Each row is a point. The ring and each string are closed loops that go straight from each point to the next, and from the last back to the first. Before rounding, they use only three directions, however many columns there are. Count how often each string passes through the ring. Passing back the other way cancels.

Ring, 7 rows:
[[ 16  36 -21]
 [-27  37 -20]
 [-45  11  -8]
 [-39 -14   7]
 [-17 -31   6]
 [ 18 -19 -20]
 [ 26  13 -24]]
String, 29 rows:
[[  4   7 -20]
 [  5   1 -41]
 [  9   0 -38]
 [  9   2 -29]
 [ 23  -3 -48]
 [ 41   1 -46]
 [ 53  10 -32]
 [ 29   6 -49]
 [  0   3 -38]
 [ 24  16 -46]
 [ 44  38 -26]
 [ 36  42 -21]
 [ 27  44 -34]
 [  3  23 -32]
 [ -3  15 -15]
 [  7  33   3]
 [ 17  64  -7]
 [ 13  70 -24]
 [ 14  67  -4]
 [  6  40   1]
 [ 14  63 -11]
 [ 15  64 -28]
 [ 17  58 -35]
 [ 29  61 -16]
 [ 27  47  -4]
 [ 37  49  -9]
 [ 44  43 -28]
 [ 16  14 -49]
 [  5   8 -27]]
Times through: 1
String (14 x 3):
[[-20  43  -2]
 [-20  42  -2]
 [-23  63 -11]
 [-19  60 -39]
 [-10  29 -41]
 [ -5  16 -24]
 [  5  22  -6]
 [ 25  40  -7]
 [ 40  56 -14]
 [ 19  43 -36]
 [  2  34 -40]
 [ -8  42 -44]
 [-13  16 -22]
 [-11  17  -9]]
Times through: 2

Ring (9 x 9):
[[ 52 -29  32  15  -8  24  -1  13  20]
 [ 45  -1  36  17 -12 -11  -2  21  23]
 [ 21  25  38  17 -16 -37  -1  16   9]
 [-13  45  34  12 -22 -43   5   4 -25]
 [-46  42  27   8 -23 -20  10 -19 -65]
 [-52  11  32  14 -14  10   3 -41 -69]
 [-40 -17  38  22  -5  29  -4 -50 -55]
 [  1 -50  40  25   2  51  -8 -38 -20]
 [ 36 -49  33  18  -2  49  -4  -9   4]]
String (24 x 9):
[[ -2  13  26   8 -18   1   8  -1 -31]
 [ -2   5  42  23  -9 -12  -5 -12 -11]
 [  6  21  50  29  -9 -43 -10  -3   9]
 [  3   3  36  17 -12  -3  -1  -8 -15]
 [ 22  24  23   4 -22 -16  10  23 -10]
 [ 42  30  26   5 -23 -32   9  39  13]
 [ 52  17  51  28  -9 -54 -11  29  52]
 [ 32   1  61  39  -1 -42 -19   1  43]
 [ 17   3  42  22  -9 -16  -5   1   7]
 [ 19  14  27   8 -19  -8   7  14 -10]
 [ 32  32  29   8 -22 -35   7  33   8]
 [ 28  40  52  28 -13 -73  -9  23  35]
 [ 10  37  52  28 -13 -64  -9   8  17]
 [ -2  47  50  27 -15 -70  -7   5   6]
 [-10  24  55  33  -8 -47 -13 -15   1]
 [ -7  10  39  20 -12 -12  -2 -13 -19]
 [-16  38  16  -3 -28 -11  17   6 -51]
 [-40  70  16  -5 -34 -40  20   5 -69]
 [-53  70  35  12 -26 -60   7 -13 -58]
 [-58  83  19  -2 -36 -53  19  -2 -79]
 [-38  42  46  24 -15 -47  -4 -22 -34]
 [-19  18  47  26 -10 -27  -7 -21 -19]
 [ -7  18  22   4 -21   2  11  -1 -39]
 [-16  54  10  -9 -34 -21  23  17 -56]]
Times through: 3
String:
[[ -4  19  49  27  -9 -35  -8 -10  -2]
 [ 29  22  61  37  -6 -64 -17  10  43]
 [ 51  24  40  18 -16 -46  -2  37  38]
 [ 35  35  45  22 -16 -60  -5  28  31]
 [ -6  47  54  30 -14 -73  -9   1   7]
 [-38  73  17  -5 -35 -45  20   8 -66]
 [-35  56   9 -10 -35 -16  24   5 -75]
 [-13  20  32  13 -17 -13   4  -9 -31]]
Times through: 1

Ring:
[[ 50  -7  34  -4  -1  19 -27  -9 -15  40  -2  -7  55 -55]
 [ 32  13  22 -12  14   4 -42  -8 -33  35  17 -26  53 -55]
 [ -8  16  13 -26  28 -17 -38  -5 -22  14  28 -49  40 -44]
 [-45  -2   7 -24  34 -30 -23  -5  13  -7  17 -62  25 -29]
 [-55 -30   7  -8  27 -26  -8  -8  50 -16  -8 -57  17 -19]
 [-37 -47  18  -1  13 -11   5  -9  64 -10 -25 -38  19 -20]
 [ 12 -47  38  -5  -6  13   8  -8  45  12 -26 -11  34 -35]
 [ 42 -28  41  -5  -8  22  -8  -8  11  31 -15  -2  48 -48]]
String:
[[  4  -6  11   6  18  -4 -35 -13   2  21  -3 -35  42 -41]
 [ 23   8   2  24  21   0 -57 -18 -20  37  -4 -33  52 -49]
 [ 60  23   3  35  16  13 -76 -21 -50  60  -1 -20  67 -62]
 [ 64  11   9  37   9  20 -67 -21 -39  60 -10 -12  66 -61]
 [ 34  -8   8  34  11  11 -48 -19  -6  40 -19 -21  52 -48]
 [ 16 -14  26  -8   8   4 -20  -8   5  22  -3 -23  42 -44]
 [ 34 -13  46 -31  -2  14  -6  -2  -4  26   8 -10  46 -51]
 [ 67 -13  55 -25 -13  30 -10  -3 -17  43   3   8  57 -60]
 [ 46 -12  53 -37  -7  20  -4   0 -11  30  10  -3  50 -55]
 [ 18 -13  48 -46   2   6   1   2   0  16  16 -18  40 -47]
 [ 16 -12  22  -1  10   4 -26 -10   3  24  -4 -25  43 -44]
 [ 37  -1   6  32  13  10 -54 -19 -15  43 -14 -22  55 -51]
 [ 57  21   4  32  16  13 -73 -20 -48  58  -1 -21  66 -61]
 [ 22   7   9  11  19   0 -49 -14 -19  33   2 -32  50 -49]
 [  7   0  26 -25  15  -4 -23  -4 -10  18  16 -33  41 -45]
 [  5   8  37 -54  16  -8 -14   3 -20  13  35 -35  40 -48]
 [  4  31  26 -52  27 -15 -36   2 -45  19  49 -46  45 -52]
 [  4  40   3 -18  37 -20 -63  -8 -53  27  39 -54  50 -52]
 [  5  20  -8  18  32 -13 -65 -17 -27  30   8 -48  48 -46]
 [  5   2  -1  21  24  -7 -51 -17  -6  26  -5 -40  44 -42]]
Times through: 1
String:
[[-32 -41   1  27  18 -11 -16 -17  58  -1 -35 -42  24 -21]
 [-23 -35  10  12  15  -8 -13 -13  45   2 -24 -38  27 -26]
 [-16 -31  42 -43   6  -5  15   2  34  -4   5 -30  26 -32]
 [-12 -37  39 -31   4  -1  13  -1  41  -2  -5 -26  27 -32]
 [ -3 -25  32 -22   8  -1  -3  -4  23   8  -2 -27  33 -36]
 [ 13 -42  54 -37  -9  13  22   1  36   7  -7  -9  33 -38]
 [ 35 -45  65 -38 -19  25  26   2  31  17 -10   6  39 -45]
 [ 62 -47  51   7 -23  39   3 -10  27  38 -35  17  51 -50]
 [ 41 -34  18  43  -3  23 -29 -21  23  39 -42  -5  50 -44]
 [ 18 -27  21  14   4   9 -20 -13  20  24 -21 -18  42 -40]
 [ 12 -28  36 -16   2   7  -3  -6  22  15  -8 -18  37 -40]
 [ 11 -40  63 -54 -10  12  31   5  33   4   2  -8  32 -39]
 [ -3 -34  48 -44   0   2  18   2  32   1   2 -21  29 -36]
 [-17 -47  43 -33   0   0  24   0  54  -7 -11 -23  23 -28]
 [-41 -61  37 -27   4  -8  32  -2  79 -20 -22 -31  13 -18]
 [-52 -61   4  24  16 -15   2 -16  87 -16 -45 -44  13 -11]]
Times through: 2

Ring, 9 rows:
[[-11 -18   9  36   4 -21  13  -2  47  -7 -42 -13  52 -15]
 [ 16 -34 -21  26  -3 -20  -3  -9  10   3 -53  -4  33 -59]
 [ 39 -22 -34   4   0 -17 -17 -15 -33   9 -44   9  -1 -68]
 [ 48  10 -28 -19  11 -15 -23 -18 -66  10 -23  19 -34 -42]
 [ 44  33 -11 -30  20 -14 -21 -16 -71   8  -5  21 -52  -9]
 [ 18  50  27 -28  26 -12 -10  -3 -36   3   9  15 -57  48]
 [ -8  43  50 -10  24 -13   4   7  11  -2   5   2 -32  71]
 [-20  33  54   5  21 -15  12   9  36  -6  -2  -5  -7  70]
 [-27  13  43  26  15 -19  19   6  57 -11 -19 -13  33  43]]
String:
[[-48  10  63  40  14 -20  30  14  94 -15 -20 -23  51  65]
 [-35  24  41  34  20 -24  28  -2  61 -20 -16 -17  62  44]
 [-18  17  26  25  17 -22  18  -5  38 -14 -20 -11  45  22]
 [  6   3  12   8  10 -17   0  -1   9   1 -25   0   1   3]
 [ -9 -35  20  29  -4 -15   5  13  56   5 -46 -11  16  -6]
 [-30 -23  28  48   2 -21  22   7  82  -9 -44 -21  64   5]
 [-35  -1  32  47  11 -24  28   0  77 -18 -33 -22  79  19]
 [-27  28  30  32  22 -25  26  -9  46 -21 -16 -15  66  31]
 [-25  29  34  26  21 -23  22  -6  42 -18 -13 -12  50  37]
 [  0  16  18   8  15 -18   4  -4  10  -4 -17  -1   7  16]
 [ -8 -13  32  15   3 -13   3  15  44   6 -30  -6  -8  21]
 [-30  15  64  15  14 -13  15  21  65  -3 -11 -11  -5  75]
 [-30  47  75   1  26 -13  16  16  47  -7  10  -6 -19 104]
 [-17  75  64 -15  36 -15  11   3   7 -11  24   3 -28 104]
 [  1  62  38 -17  32 -16   3  -5 -17  -7  14   7 -26  64]
 [ 10  30  19  -8  19 -15  -3  -4 -13   0  -7   6 -21  26]
 [ 16   3  20  -9   8 -10 -11   8  -4  12 -19   7 -45  16]
 [ 30  46  26 -40  24  -8 -20   2 -51  12  10  21 -88  47]
 [ 38  78  19 -54  36 -10 -21 -12 -86   6  27  28 -92  53]
 [ 32  74  12 -41  35 -15 -14 -17 -75  -1  20  23 -59  40]
 [ 18  36  10 -14  22 -16  -6 -10 -31  -1  -4  10 -23  17]
 [ 21  16  13 -14  13 -12 -12   1 -21   8 -13  10 -43  14]
 [ 19  13  16 -13  12 -11 -11   3 -15   9 -14   9 -44  16]
 [ 19  36  31 -29  20  -9 -14   6 -28  10   4  15 -72  47]
 [ 10  65  49 -36  31  -9  -8   5 -29   3  23  15 -76  84]
 [ -3  72  55 -25  35 -13   2   2 -13  -5  24   9 -49  92]
 [ -4  53  37  -8  29 -17   6  -5  -4  -8   7   3 -12  58]
 [  4  23  20   1  18 -17   2  -4   0  -3 -12   2  -4  21]
 [ -6  11  32   8  13 -15   5   7  26   0 -17  -3  -6  32]
 [-22   0  47  20   9 -14  12  16  60  -1 -22 -11   6  45]]
Times through: 5
String:
[[  -4  -25  -15   45    1  -26   14  -15   36  -11  -53  -14   83  -53]
 [  13  -61  -24   38  -13  -19   -3   -2   32    7  -69   -9   42  -76]
 [  21  -45  -18   21   -8  -16   -9   -1   11   11  -56   -1   10  -58]
 [  28  -48  -22   15  -10  -14  -15    0    1   15  -57    2   -5  -64]
 [  51  -56  -51    7  -13  -15  -26  -10  -34   20  -64   10  -11 -104]
 [  30  -14  -14   -1    3  -15  -15   -6  -21   10  -36    8  -18  -37]
 [  28   13  -11   -7   13  -17  -11  -14  -36    3  -21   10  -13  -21]
 [  50   47  -29  -29   26  -19  -19  -32  -93   -1   -3   23  -27  -28]
 [  65   56  -31  -49   28  -15  -30  -31 -121    7    6   33  -66  -22]
 [  47   29   -7  -37   17  -11  -26  -10  -73   14   -5   24  -74   -3]
 [  25   14    9  -17   13  -12  -15    0  -28   10  -14   12  -48    8]
 [  15   22   13   -8   17  -15   -6   -5  -17    2  -12    7  -23   14]
 [  15   75   33  -33   36  -14   -5   -9  -45   -4   23   16  -52   66]
 [   5   65   31  -18   33  -17    2  -10  -25   -9   14    9  -22   57]
 [   4   30   24   -4   20  -16    1   -3   -3   -2   -7    4  -14   31]
 [   1    4   29    2   10  -12   -1    9   19    6  -19    0  -23   27]
 [  -6   28   33    4   19  -17    6    1   15   -5   -8   -1   -3   40]
 [ -23   48   46   10   28  -20   19   -3   29  -16    2   -7   22   64]
 [ -47   49   64   29   29  -24   35    1   69  -25    1  -18   57   84]
 [ -44   -5   53   44    9  -20   28   15   96  -12  -30  -23   54   46]
 [ -15  -20   26   30    2  -17   10   10   57   -1  -38  -13   26    7]
 [   0   -1   12   16    9  -18    4   -2   19   -2  -28   -4   15    0]
 [  -5    2    5   27   11  -23   11  -10   24  -10  -31   -8   48  -11]]
Times through: 3

Ring:
[[ 41  11  30  -9  31  17 -12 -29 -14 -29   0 -14  45 -52]
 [ 23  43  64 -12  11   3 -30 -18 -29 -12 -21 -15  20 -53]
 [-26  51  58   5  -8 -14 -36  -9 -21  12 -33 -16 -17 -57]
 [-43  21  16  20  -1 -12 -20 -13   2  11 -19 -14 -18 -60]
 [-38 -12 -16  20  12  -1   1  -7  18   5  -2  -1 -10 -49]
 [ -6 -37 -29   4  28  15  22   3  21  -9  14  18   9 -29]
 [ 31 -34 -18  -6  41  26  19 -12  12 -28  20  10  40 -33]]
String:
[[ 62  -2  19  -9  45  26  -7 -43 -10 -44  11 -21  69 -56]
 [ 63 -18  -6   3  55  31  -1 -59   3 -54  23 -30  83 -66]
 [ 26 -14 -10  12  39  19  -3 -45   9 -34  13 -24  51 -64]
 [ 11  -2   9   2  25  11  -4 -19   0 -16   1  -6  24 -48]
 [ 15 -14  -9  11  34  15  -1 -35   9 -26  10 -17  38 -58]
 [ 35 -41 -36  12  52  29  14 -44  21 -42  28 -15  62 -57]
 [ 44 -54 -37  -5  54  35  29 -19  21 -39  32  10  56 -33]
 [ 36 -45 -21 -17  43  30  30   5  13 -26  23  28  34 -17]
 [ 21 -25   1 -20  29  20  20  17   3 -12   9  32  14 -14]
 [  6  -8   3   1  24  11   1 -12   4 -13   2   0  18 -43]
 [ 10 -33 -32  15  39  19  11 -32  22 -26  19 -10  38 -54]
 [ 19 -60 -55  10  49  29  30 -23  33 -32  33   5  44 -41]
 [ 25 -68 -51  -6  49  33  43   3  30 -27  34  31  34 -17]
 [ 24 -49 -23 -20  38  28  36  21  15 -16  21  41  19  -6]
 [ 22 -32  -4 -24  30  22  27  25   5 -11  12  40  12  -6]
 [ 32 -49 -23 -19  42  30  34  14  14 -22  23  36  28 -10]
 [ 43 -70 -58   2  61  39  37 -25  32 -44  42   9  62 -35]
 [ 32 -47 -44  14  53  29  18 -43  26 -42  31 -13  61 -55]
 [ 12  -7   4   1  26  13   0 -17   3 -17   4  -3  24 -46]
 [ 22  -5  18 -15  25  15   4   2  -6 -14   1  14  19 -29]
 [ 26   3  33 -26  20  14   3  15 -14  -9  -5  24  12 -18]
 [ 20   0  17  -8  25  13  -2 -11  -5 -17   0   1  25 -40]
 [ 29  -8   1   7  37  18  -5 -40   3 -32  10 -21  49 -61]
 [ 54 -12  -7  13  52  27  -9 -71   5 -53  20 -44  83 -79]
 [ 59   9  32 -12  39  23 -13 -39 -16 -40   4 -20  62 -55]
 [ 49  22  51 -22  27  16 -15 -17 -25 -26  -7  -6  41 -42]
 [ 24  23  51 -23  14   8 -11   6 -23  -8 -14  11  11 -30]
 [ 15  14  31  -7  19   8 -12 -13 -12 -13  -8  -5  19 -45]
 [ 16   6  11  11  28  10 -15 -41  -1 -24   1 -27  38 -67]
 [ 41  18  27   6  34  15 -24 -56 -12 -37   0 -40  60 -75]
 [ 36  14  24   6  33  14 -21 -51 -10 -34   1 -35  54 -71]
 [ 17  11  24  -2  22   9 -12 -21  -8 -17  -5 -11  26 -51]
 [ 16  17  42 -19  13   7  -9   6 -18  -5 -12  11   7 -30]
 [ 43  17  49 -26  23  15  -9  -4 -24 -19  -7   6  30 -32]]
Times through: 1
String (30 x 14):
[[ 72 -14  -2   3  58  33  -5 -67   0 -59  23 -37  93 -71]
 [ 63  14  45 -24  35  23 -11 -21 -24 -34   0  -6  53 -41]
 [ 59  18  42 -13  35  20 -18 -38 -22 -37   0 -22  60 -56]
 [ 51  21  38  -4  34  17 -23 -48 -18 -38  -1 -32  60 -67]
 [ 54  36  66 -22  24  14 -26 -24 -34 -27 -13 -15  44 -49]
 [ 31  34  68 -31  11   7 -17  10 -33  -7 -20  12  11 -27]
 [ 15  22  47 -19  12   6 -12   5 -20  -5 -15   9   7 -32]
 [ 16  10  18   6  25   9 -15 -33  -5 -21  -2 -21  33 -61]
 [ 37  13  23   5  33  15 -20 -50  -9 -35   1 -34  55 -70]
 [ 57  12  28  -2  40  21 -19 -55 -14 -44   5 -35  70 -69]
 [ 57  11  38 -18  34  21 -11 -26 -20 -34   1  -9  52 -46]
 [ 38  11  43 -27  23  16  -3   5 -20 -16  -6  15  23 -25]
 [  7   4  16  -1  20   8  -6 -14  -3 -12  -3  -4  17 -46]
 [ 24 -17 -14  14  40  19  -1 -46  11 -34  15 -24  51 -64]
 [ 45 -38 -31   9  54  31  12 -48  18 -46  29 -18  70 -58]
 [ 51 -49 -32  -5  56  36  25 -26  18 -44  32   4  63 -38]
 [ 38 -34  -4 -24  38  28  25  13   4 -22  16  32  29 -12]
 [ 39 -56 -36 -11  50  34  35  -4  21 -33  31  23  45 -22]
 [ 29 -61 -52   6  53  32  32 -23  30 -36  35   7  51 -38]
 [  9 -29 -30  18  38  18   7 -37  21 -27  18 -16  40 -59]
 [  4  -3   9  -1  21   9  -1  -8   1 -10  -1   3  13 -41]
 [  9 -24 -18   8  33  16   8 -22  15 -21  13  -4  30 -48]
 [ 21 -57 -55  16  51  29  25 -34  33 -36  33  -5  51 -50]
 [ 34 -63 -45  -8  51  35  39  -4  26 -32  34  25  43 -21]
 [ 38 -50 -24 -19  45  32  34   8  14 -26  25  32  35 -13]
 [ 21  -9  20 -24  22  16  11  20  -7  -8   0  30   9 -14]
 [  6   1  13  -2  21   9  -4 -10  -2 -11  -2   0  15 -43]
 [ 23 -18 -10   7  37  19   3 -33   9 -29  13 -13  43 -54]
 [ 15  -5   4   4  28  13  -3 -25   2 -21   4 -10  30 -52]
 [ 44 -22 -18  15  51  26  -2 -62  11 -48  22 -35  74 -72]]
Times through: 3

Ring (10 x 14):
[[-17 -52   2  13 -43 -11 -14 -12 -32   8  11   2  30  13]
 [ -5 -42  -4  -8 -33 -18 -13   0 -32  -2  53   6  27  -2]
 [  3 -25  -6 -17 -20 -16  -7   5 -31  -6  71   6  22  -8]
 [  5  10  -6 -14  10   1  19   3 -38  -4  71  -7  21   7]
 [  2  26  -2  -5  21  12  32  -3 -40   1  55 -16  20  20]
 [  4  51   9   9  33  28  37  -9 -33  11  20 -18   4  26]
 [ 18  74  28  18  32  40  15  -8  -8  22 -24  -2 -35   6]
 [ 22  69  33  21  22  38   1  -8   2  26 -39   7 -47  -3]
 [  9  28  30  26  -6  25 -13 -12  -2  25 -46  10 -31   0]
 [-13 -29  14  26 -35   4 -14 -17 -23  18 -24   3  11  15]]
String, 27 rows:
[[ -11  -62  -14  -15  -41  -28  -11    1  -42   -9   77    4   45    1]
 [  14  -27   -8  -32  -23  -25  -20   14  -24  -12   94   17   13  -28]
 [  23    4    0  -29   -6  -11  -14   14  -16   -7   78   17   -5  -30]
 [  24    8   -5  -36    1  -13   -7   18  -21  -12   99   14    0  -29]
 [   9    1  -13  -29    8  -10   16   10  -41  -13  104   -4   27   -2]
 [  -5    2  -13  -12   12    0   33   -1  -51   -6   80  -19   40   23]
 [ -11    3   -3    6    6    9   30  -10  -46    4   38  -19   33   32]
 [  11   32    7   -3   15   14   14   -1  -24    6   35   -3   -3    3]
 [  17   58    8   -6   36   23   28    1  -25    5   42   -8   -8    6]
 [  21   76   13   -2   46   32   31    0  -21    9   30   -9  -19    7]
 [  23   63   18    0   29   27   12    0  -11   12   15    2  -27   -4]
 [  -4   19   10   15    7   18   18  -12  -31   13    5  -11    9   23]
 [  -2   41   16   23   21   31   27  -15  -28   19  -13  -16    0   30]
 [  26  103   37   25   47   54   19  -10    2   29  -47   -1  -55    5]
 [  49  118   48   13   44   52   -9    2   27   30  -49   22  -92  -31]
 [  37   84   40   12   25   39  -14    0   18   26  -38   21  -71  -26]
 [  40   93   52   25   21   47  -24   -4   30   35  -76   27  -90  -30]
 [   7   37   35   36   -2   34   -9  -17    0   32  -68    7  -35    7]
 [ -17   -6   16   36  -16   19    7  -23  -29   23  -40  -11   13   34]
 [  -7   -1   13   21  -12   13    2  -14  -25   16  -13   -4    7   18]
 [ -27  -40   15   41  -41    8   -8  -27  -30   24  -49   -6   23   34]
 [ -21  -49   14   32  -50   -1  -21  -21  -24   20  -36    4   18   18]
 [  -2  -25   13   12  -35   -2  -24   -8  -16   13   -4   12    1   -4]
 [ -31  -90   -1   21  -69  -21  -24  -18  -38    9   -1    2   47   21]
 [ -43 -110  -11   19  -74  -29  -14  -20  -54    4   20   -7   73   34]
 [ -24  -52   -5   12  -36  -10    2  -14  -45    5   25   -9   46   28]
 [ -29  -62  -10   10  -38  -15    7  -14  -52    1   37  -13   58   33]]
Times through: 0
String:
[[  -9   11    6   15    6   16   24  -14  -38   11   11  -16   20   30]
 [  18   50   17    3   21   23    9   -2  -13   12   11    2  -22   -2]
 [  28   82   27    8   37   37   12   -2   -3   19   -9    4  -44   -6]
 [  39  121   43   19   53   57   10   -4   14   30  -48    8  -76  -12]
 [   7   60   30   32   21   41   15  -17  -11   28  -50   -6  -28   19]
 [   1   21   17   20    2   21    7  -12  -20   18  -14   -3   -5   15]
 [  18   36   24   10    3   20  -11   -4   -3   18  -14   12  -32  -11]
 [  24   39   40   23  -10   26  -34   -6   18   29  -59   27  -59  -25]
 [   0   -5   27   29  -30   13  -26  -15   -4   25  -50   14  -19    0]
 [   9    3   18    9  -18    7  -19   -5   -9   14   -6   14  -16  -10]
 [ -10  -49   12   17  -51   -9  -31  -11  -18   13  -12   13   11    0]
 [ -43 -110   -7   25  -77  -27  -18  -22  -50    7    5   -5   67   34]
 [ -32  -76   -9   14  -50  -18   -2  -17  -50    3   26   -9   59   31]
 [  -9  -24    1    5  -20   -3    1   -8  -34    5   28   -3   25   14]
 [  15  -13    1  -20  -19  -13  -20    9  -18   -4   62   17    1  -24]
 [  26  -19  -10  -48  -18  -29  -26   24  -18  -18  119   25    4  -46]
 [   7  -19  -15  -32   -7  -20    4   12  -39  -15  109    2   31   -9]
 [  25   23   -2  -33   13   -5    2   16  -22   -9   92   10   -4  -24]
 [  20   33    4  -18   17    7    8    8  -21   -1   62    4   -7  -12]
 [   3   35   -6   -9   32   14   42   -1  -45   -2   68  -21   24   24]
 [ -18   26   -6   14   30   23   59  -17  -59    6   37  -38   44   56]]
Times through: 3

Ring (9 x 14):
[[-29   3  29  31   4  17  -1 -11  10   8   3  30  16   4]
 [-59  34  28  33 -25   7  36  36  35   1 -27  43  -7 -51]
 [-53  40  19  20 -37  -1  43  51  34  -8 -39  35 -18 -67]
 [-28  26  11   7 -37  -3  34  43  17 -15 -40  21 -14 -53]
 [ 14   0  -1 -14 -24  -3   5  14 -13 -19 -25  -7  -4 -15]
 [ 48 -16 -15 -42  -1  -7 -34 -18 -40 -19   0 -43  -5  22]
 [ 58 -19 -20 -55  16  -9 -57 -37 -49 -15  19 -62  -8  40]
 [ 36 -19  -5 -30  27   2 -57 -47 -36  -2  30 -40   4  48]
 [  1 -12  17  10  19  14 -29 -34 -12   6  19   2  17  32]]
String:
[[ -44   -6   47   64    4   31   12  -14   19   15    0   62   37   11]
 [ -70   34   36   46  -13   13   30   25   41   10  -16   52   -1  -42]
 [ -62   13   47   68  -23   25   45   23   36    7  -28   76   24  -30]
 [ -15    4   17   14  -12    8    7    6    3   -4  -13   18    6  -10]
 [ -33   35    8   -3  -23   -6   18   34   18   -8  -23    7  -24  -49]
 [ -24   13   18   17  -22    6   21   21   12   -7  -24   25    1  -27]
 [  -7    0   15   10  -11    8    4    3   -1   -6  -13   14    7   -6]
 [ -26   41   -3  -22  -25  -15   13   39   14  -13  -24  -11  -38  -56]
 [ -56   57    9    3  -50  -12   52   73   38  -15  -52   23  -38  -93]
 [ -73   79    5   -5  -56  -21   60   93   51  -16  -58   19  -58 -121]
 [ -30   39    2  -13  -23  -11   14   36   16  -10  -23   -3  -32  -52]
 [  -9    3   14    9  -10    7    3    3    0   -5  -11   12    5   -7]
 [ -63   16   46   66  -28   23   49   29   38    4  -33   76   22  -37]
 [ -35   -6   41   57  -12   27   24    1   16    5  -16   60   34   -1]
 [ -10   10    9   -1   -5    2   -5    2    0   -4   -6    1   -5  -10]
 [ -22   29    3  -15    2   -7  -14    6    7    0    4  -14  -25  -22]
 [ -11   -6   22   17   22   16  -28  -34   -4   11   23    9   16   29]
 [  13  -45   33   38   32   34  -37  -65  -23   13   30   24   54   74]
 [  12  -21   16   10   12   15  -25  -33  -19    1   12    4   23   36]
 [  18  -33   21   19   15   22  -26  -42  -23    2   14   11   36   49]
 [  40  -41   10   -6   43   18  -67  -75  -42    8   45  -23   32   82]
 [  17  -32   21   18   15   21  -26  -42  -23    2   14   10   35   49]
 [   5   -4    8   -4    6    5  -20  -17  -12   -3    6   -6    4   14]
 [  -4   17   -2  -25   15   -6  -34  -14   -7    1   18  -29  -20    2]
 [ -22  -14   37   44   18   27  -13  -34    3   15   16   37   34   32]]
Times through: 2
